Each row of a before or after table is a point. The points were changed in one or more steps. Then noise was added and the rows were shuffled. The steps act on columns, c1 being the first. Write out the steps. A step turns or swaps two columns, mirrors them in a line or flattens them onto one, adds a multiple of one to another, or multiplies or shifts one. Angles are multiples of 10 degrees, from the lower column toward the higher: turns from -170 to 170, lines from 10 to 170 but not 90. Use the fewest steps. Two steps may share a column if one is a turn and the other turns, adds or multiplies; they go together, in the order done. Otherwise the lowest column goes first.

Before:
[[-15   8   6]
 [ 36 -14 -18]
 [ 16  39  16]
 [  9 -26  -3]
 [-23   8 -29]
 [-36 -14  12]
 [-19 -30  -3]
 [-28   9  -6]
 [ 40  13  -5]]
After (9 x 3):
[[  14 -121   17]
 [ -23 -104   -5]
 [  22   27  -23]
 [  23    7    4]
 [  23  106   14]
 [  -9  103   -3]
 [  29   31   -3]
 [ -24   40   -3]
 [ -36  -32  -20]]
Steps: turn c1 and c2 by -140 degrees; multiply c2 by 3

Before, 12 rows:
[[ 33   9 -22  83  21   6  50   0]
 [ 76 -15  13  47 -29 -27  59   9]
 [  9  24  19 -59 -34  46 -72 -19]
 [  5   7 -53 -36 -49 -31 -38 -51]
 [-52 -71 -22  -9  61  37  11  -4]
 [-33 -49 -34  44  -1  46  38  35]
 [ 63  41  -9   3   0   1  43  52]
 [-17  16  21 -18  -4   5 -32  -5]
 [-18 -10 -23 -49 -50   7 -29 -68]
 [-21   7  -2 -20 -31  -8 -48  -3]
 [ -4 -72 -37  44  57  61  -5  30]
 [ -3 -75 -66  25 -39 -72  -7 -45]]
After (12 x 8):
[[ -16   11   64   81   48   56  -42   24]
 [ -54  -18  111    4  -27   53  -68  -25]
 [ -77    1  -63   48   37   25  -58   23]
 [ -17   98  -41   25   59  -25   27   37]
 [ -27   36  118  -34    4   20   59   26]
 [  29   56  -47   42   60   95  -48   -9]
 [  -8   26   21  -47    5   53   59   43]
 [ -28  -29   19  -58  -35   98   71  -19]
 [  73   64 -119   -7  -35   90   -6   11]
 [  33   75  -94   40   -2  107  -10  -28]
 [  12  -27   -6  -18   -7   55   27  -14]
 [   3   -6   21  -18   17   40   42  -20]]
Steps: turn c1 and c5 by -150 degrees; add 1 times c4 to c5; turn c2 and c3 by 130 degrees; multiply c3 by 3; shift c6 by 50; turn c7 and c8 by 150 degrees

Before:
[[-19   9  13 -45  26 -27 -30   8 -43  35 -53]
 [ 50 -21 -50  41  25  11   8  14 -40  -8 -61]
 [ 34   2  35   0 -26  34  41  35   3  74 -34]
 [ -2 -29   6 -34  35   1  18 -53 -45 -22 -50]
 [ 60 -32  -3  -2  28  35 -11  15   6 -22 -76]
 [ 55  64  -4  29  11  56  37  20  21  28 -42]
 [ 54  37 -16 -41 -40   3  39  13  28  44 -46]
 [ 18  -9  25 -59   0  -3 -33 -13 -86 -22 -13]
 [ -3 -17  -3 -42  11  -7 -59 -53 -22  36   1]
 [ 12  -4 -49  40 -24  66  11  17   1  -5 -76]
 [ 15  28  -8 -14  -9  28  45  55  56  19  -3]
 [ 40  18 -30 -19  -5  32  56  43  31  69  -1]
 [  4 -25  35 -15   2 -60 -33 -42 -44 -25 -19]]
After, 13 rows:
[[  19  -28   25  -33  105    1   12   49  -28  -13 -101]
 [ -17   -4  -30   41  -73   67   35  -12  -18  -23 -126]
 [  16   10  -20  -45   79  -27  -33  -15  -20   28 -104]
 [ -53   18  -33  -18  -14   34   64  -25   40   61  -51]
 [ -50  -21  -31   43   75   10   33    3  -60  -28 -110]
 [ -44    1    7   -2  -78   35   19  -21    3   88  -82]
 [ -61  -32    5   -4   84   35   -8    6    5  -22 -127]
 [   9  -27   25  -14    7  -59  -45   39  -36  -14  -70]
 [ -59   65   -2   29   34   56   36    1    7   31  -90]
 [ -13  -10   15  -59   -1   -1  -42   20  -56  -16  -65]
 [  20  -17  -48  -41   33   -7  -50   49    0   16  -49]
 [ -53   38  -16  -40 -118    2   42    7   50   40  -97]
 [ -32   27    4  -15  -27   28   44  -48   63   24  -54]]
Steps: turn c1 and c8 by 160 degrees; turn c3 and c7 by -30 degrees; turn c3 and c10 by 30 degrees; add -0.5 times c4 to c9; multiply c5 by 3; shift c11 by -50

Before (11 x 18):
[[ 38  29  13  13 -34 -32 -29   0  -5  22 -30  21 -18 -39  30  13   4 -12]
 [ 40  17  37   4 -10  10 -61  52 -17  17   8  25 -22 -48  11  21  -7  -4]
 [ 53  15  11  35   2  11 -28   4 -11  -7  30  -5  -5 -19  19 -36  -9   7]
 [  4  24  28 -31 -13 -17  22  13  53 -22   6 -14   3 -48 -44  -4 -61   3]
 [  2 -27  14  36  21 -18 -42  16 -27 -23  29  16 -50 -44  48 -41 -11   1]
 [ 41  33  24 -29  -1  24 -24  24 -21 -10  -8  27 -11 -63  50   2   9   0]
 [ 42 -14  -2  26   9  33  61  17  44  44 -33   5   2  25  -6  17 -39 -45]
 [ 32 -13   6  25  -8   6 -14 -24  -4 -12   8 -16 -42  -7  34  31 -32 -16]
 [-35 -14  73 -27  -3   8  54   4 -11  -3  -8  -2  24  22 -21   3 -44  33]
 [-23   9   1 -44  44 -40  45  13  -2 -16   8  -1  10  -1 -82  12 -80  42]
 [ 41  15  25  37  11  29  53   7  24  25 -19  36 -33  30 -22  43  24 -48]]
After, 11 rows:
[[  40   14   26  -47    7   69  -18   19  -27  -16  -87  -41    2  -62
    55    3    9    0]
 [  39   29   28    8    5   94   60    6    1   28   25  -28  -47   32
   -20   40   22  -48]
 [   1  -18   23   -8  -14  -56   23   14   42  -25   78  -24  -22  -50
   -39    0  -61    8]
 [  -3   29   13   15   23  -52  -40   13  -48  -25  -47   19  -31  -40
    51  -43  -12    7]
 [  28  -18    2   36  -12   24  -13  -20  -22  -14  -44   21  -35   -8
    33   32  -28  -15]
 [  53  -12   14   51   -2   32  -27   -1  -16   -3    3  -11    2  -26
    19  -41  -11   16]
 [  41   14   39  -10  -13   24  -64   52  -24   23   -8  -32  -10  -46
     6   16  -12   -2]
 [  45   14   -2   15    7   96   65   17   38   40   -5   13  -21   23
    -6   14  -38  -58]
 [ -35    2   76  -30   -6   28   58    3   -2    0   13   13   29   21
   -20   -1  -42   24]
 [ -23    1    4  -39   44 -124   46    3    3  -17  122   -7    5   -3
   -79   12  -73   45]
 [  36   12    7    1  -32  -93  -34   -2  -13   23  -73  -35  -15  -40
    27   20    2  -23]]
Steps: turn c2 and c12 by -110 degrees; add -1 times c2 to c4; multiply c6 by 3; turn c9 and c13 by -30 degrees; turn c11 and c18 by 20 degrees; add -1.5 times c15 to c11

Before, 14 rows:
[[-68 -59 -44 -46  25 -29  -9  17  92   0  26 -26 -23 -49  60  16   9 -54
  -38  -7  -4 -17 -26  27  32   2 -41   7  17  15 -20  31]
 [  0 -18  24  22  -5 -30   3  39   4 -28  26  43  20  21 -34  31  -6   1
  -34 -17  18  37 -34  41  -4 -54   1  49  37   4   7   5]
 [-19  32   7  16   1  28  -8  27 -11  28 -43  11  42  17  18  28  23  17
   42  24   4  15  68   7 -15  42  45   4 -13 -26 -11  10]
 [ 11 -14  33  20  26  23 -43  -7   0  36 -20  -2  38   7  -5  25  13  12
   20 -20   6  14  48   3 -22  61 -44  14 -22 -19  12 -24]
 [-11  18   0   9  24  24 -23  23 -33  13 -56 -39  25  -5   1  18  33 -14
   17  25 -16   8  34  37   1  38   2 -10 -29   4  12 -58]
 [ -5   5 -20   3  37  34 -39 -30  22  30 -46 -49  30  37  -5  80  40 -23
   26  44   0  22  13  21 -27  38  19  -6 -25 -32  -4  -9]
 [-18  -4  -3  18 -19   2  40  26   6  11  54  43  18  -8 -37   8  -1  -7
  -56  45  17  58 -19  13 -25 -59 -43  33  17 -23 -13  -7]
 [ 25 -21  43  -3 -21  11  48  31  10 -27   2  44  21  10 -50  -6  -9   1
  -49  38  14  45 -53  -1  10 -17 -18  32  39  27 -33  30]
 [-15   6  50 -20 -45 -22 -11  41  27  -2   7   4   0   5 -30 -24   9   5
  -57  10  34  60 -35  23 -22 -21 -22   3  28  20  27  48]
 [ -9 -12  25  37  46  27 -21  -6   5  26 -38 -32  45 -11 -18  27  17 -11
   39  36  24 -31  82 -20 -14  13  28 -11 -17 -15  41 -32]
 [-23  29  15  52  12  17  -1 -10 -23  29 -12 -19   2  27 -12  34  28  14
   66  25   2  13  26 -17 -12  58  11 -11  11  11  29 -25]
 [-17 -44 -37 -29 -25  17 -26 -28  62  27 -16 -30 -54 -53  35 -14  11 -47
    5 -22  16 -26 -28  64  39  14 -16   8  16 -29  10  32]
 [-33 -48 -51 -22   5  -5 -34  11 100  -9   1 -36  -6 -48  77 -43  -8 -39
   24   0   3  -8 -65  16   6  10  -3  -6  10 -30  -3  -6]
 [-26 -14   4   2   9 -12 -14   2 -15 -11  14  70 -17  18 -50  -5  20  -6
  -77   2  33  22 -57  -9 -15 -34 -11  25 -14  -8 -24  18]]
After:
[[  -3  -12   27   36  -31   29  -19   32  -26   27  -35  -31   46  -17
   -22   31   16   18   41   37   20  -29   83  -22  -16   18   31   23
   -16   11   38  -33]
 [ -14    8   54  -20    8  -23  -11  -66   62    1    4    1   -1    5
   -24  -25    5  -46  -56   10   33   60  -34   19  -21  -18  -20    4
    21  -14   27   48]
 [ -61  -63  -41  -46  -17  -27   -6    3   55   -2   25  -29  -24  -47
    63   19   13 -120  -36  -10   -4  -15  -24   35   38   -5  -45   24
    22   -5  -16   33]
 [  28  -22   47    0   26   12   45  -37   30  -24   -2   41   18   12
   -51   -6   -6  -27  -51   42   16   48  -50   -1   11   -8  -18   21
    40  -23  -32   28]
 [ -17   38    5   13   -8   26   -6  -24   12   27  -47   11   47   21
    16   29   23   11   46   23    0   20   66    7  -13   46   45   16
   -21    2  -10    9]
 [ -11   13    3    7  -32   22  -18   -1  -83   16  -57  -44   22   -4
     5   20   31   48   17   22  -19    9   36   40    7   41    4   21
     1   33   14  -59]
 [ -29  -12    3   -4   14  -13  -16    0    5  -11   13   71  -19   24
   -52   -4   24   -4  -80    1   30   16  -55   -4  -16  -38  -14   19
   -28   11  -29   21]
 [ -19   -2   -1   21   25    1   38  -34   -8   16   59   41   19    1
   -39    9   -3   -2  -56   47   16   58  -21   10  -22  -57  -40   26
   -29  -26  -17   -9]
 [  -6    7  -21    4  -10   33  -40   46   -9   28  -48  -49   27   38
    -6   78   38  -29   31   44    4   22   11   25  -29   36   19   -3
   -27    8   -5  -11]
 [ -31  -46  -54  -20  -14   -3  -34   -1   41   -8    4  -36   -5  -48
    79  -42  -11  -84   22    1   -3  -12  -65   22    6   10   -2    2
   -13  -25   -2   -3]
 [  14  -16   30   19    0   18  -44   25  -11   41  -17   -4   37    0
   -13   24   13   23   14  -17    5   11   49    4  -21   55  -43   16
    -9   10   15  -22]
 [   0  -19   22   20   25  -31    4  -33    4  -27   27   41   19   22
   -31   30   -2   -6  -37  -14   21   31  -35   43    0  -56    2   49
    10  -33    3    9]
 [ -23   26   15   52   -8   19    2   18  -33   34  -11  -27   -5   32
   -14   27   26   43   66   30    7   16   26  -21  -10   60    9   -2
    29   -8   30  -25]
 [ -19  -44  -37  -29   30   17  -25    8   44   24  -13  -28  -55  -52
    35   -9   10  -94    9  -21   15  -30  -27   71   45   14  -12  -26
   -12  -25    8   31]]
Steps: turn c5 and c8 by 140 degrees; turn c5 and c28 by -50 degrees; add 1 times c32 to c9; turn c9 and c18 by -40 degrees; turn c29 and c30 by -60 degrees; add 0.3 times c26 to c29
